Each row of a before or after table is a point. One or more steps were done to the points. Then noise was added and the rows were shuffled. The steps act on how far a point lies along the listed directions, d1 being the first. Write out the steps. A step turns or swaps two directions, mirrors them in a line or flattens them onto one, adds a multiple of one to another, or multiplies one. Angles are multiples of 10 degrees, from the lower direction toward the higher: turns from -170 to 170, lines from 10 to 170 but not 90. Use the fewest steps. Two steps may share a direction if one is a turn and the other turns, adds or multiplies; they go together, in the order done. Otherwise the lowest direction goes first.
(in the rows, 128 means zero)

Directions:
(1): [149  82 156]
(2): [108  93  86]
Before (13 x 3)
[[136 109 170]
 [131 193 120]
 [ 96 151  63]
 [138 120  86]
 [124 121 116]
 [154 102 161]
 [ 97  49  99]
 [150 122 192]
 [111 145 141]
 [ 93 142 143]
 [155 178 143]
 [107 154 130]
 [ 98 178  71]]
After (13 x 3)
[[163 157 203]
 [104 141 143]
 [121 153 149]
 [175 135 192]
 [129  50 156]
 [ 99 148 155]
 [ 87 146  68]
 [146 191 147]
 [110 116  90]
 [ 96 117 104]
 [133 114 137]
 [138 180 113]
 [164 103 138]]
Steps: swap d1 and d2

Directions:
(1): [188 138 145 111 145  83]
(2): [174  91 107 159  91 146]
(3): [103 101 170 156 101  83]
Before (11 x 6)
[[121 123 120 138 127 140]
 [111 141 142 119 134 120]
 [134 127 145 129 145 117]
 [143 136 107 128 125 145]
 [141 152 103 107 142 145]
 [122 144 131 110 138 118]
 [122 133 117 126 130 162]
 [ 60 102 100 170 112 193]
 [120 127 133 131 120 129]
 [138 124 132 115 126 108]
 [146 144 120 126 145 122]]
After (11 x 6)
[[135 128 141 136 121 104]
 [111 143 133 117 135 132]
 [138 126 123 122 124 140]
 [104 140 141 111 131 112]
 [107 124 135 130 139 135]
 [105 121 123 120 118 131]
 [156 133 147 125 135 113]
 [147 127 120 131 131 129]
 [250 132  89 127 155 141]
 [103 137 141 135 134 107]
 [113 139 159 120 129  81]]
Steps: turn d1 and d3 by 140 degrees; add -0.7 times d3 to d2

Directions:
(1): [119 174 173 133 127 101  70 119  88 155  90]
(2): [ 79 156  78  74 127 102 121 176 117 108 122]
(3): [ 92 134 158 130 108 209 132 146  86 101 137]
(4): [ 86 128 158 147  82 112  94 137 192 118 164]
Before (8 x 11)
[[148 135 122 111 149  92 117 122 136 156  97]
 [162  75 151 161 106 159 152 112 182 116 170]
 [148 113 204 203 102  92  87 105 172 145 118]
 [156 136  84 110 116 203 171 136  60 103 129]
 [164 120 140 114 145 126 118 104  69 175  88]
 [ 83 153 194 129  81 158  89 137  91 116 135]
 [101 167 177 120 135 123  98 147  73 139  91]
 [198  86 136 153 133 118 157  80 145 156 132]]
After (8 x 11)
[[164  77 146 152 110 187 170 121 148 107 160]
 [ 68 156 111  91 119  79 116 177 136 113 124]
 [167 131 135 161  79  69  91  96 193 147 152]
 [174  78  89 122 136 137 193 113 136 131 137]
 [100  91  81 115 129 189 187 186 107  75 134]
 [141 136 103  90 157 119 138 134 114 134  94]
 [134 101  72  80 132  74 133 137 148 150 126]
 [ 61 143 137 101  74 129 105 170 141  97 165]]
Steps: swap d1 and d2; swap d3 and d4
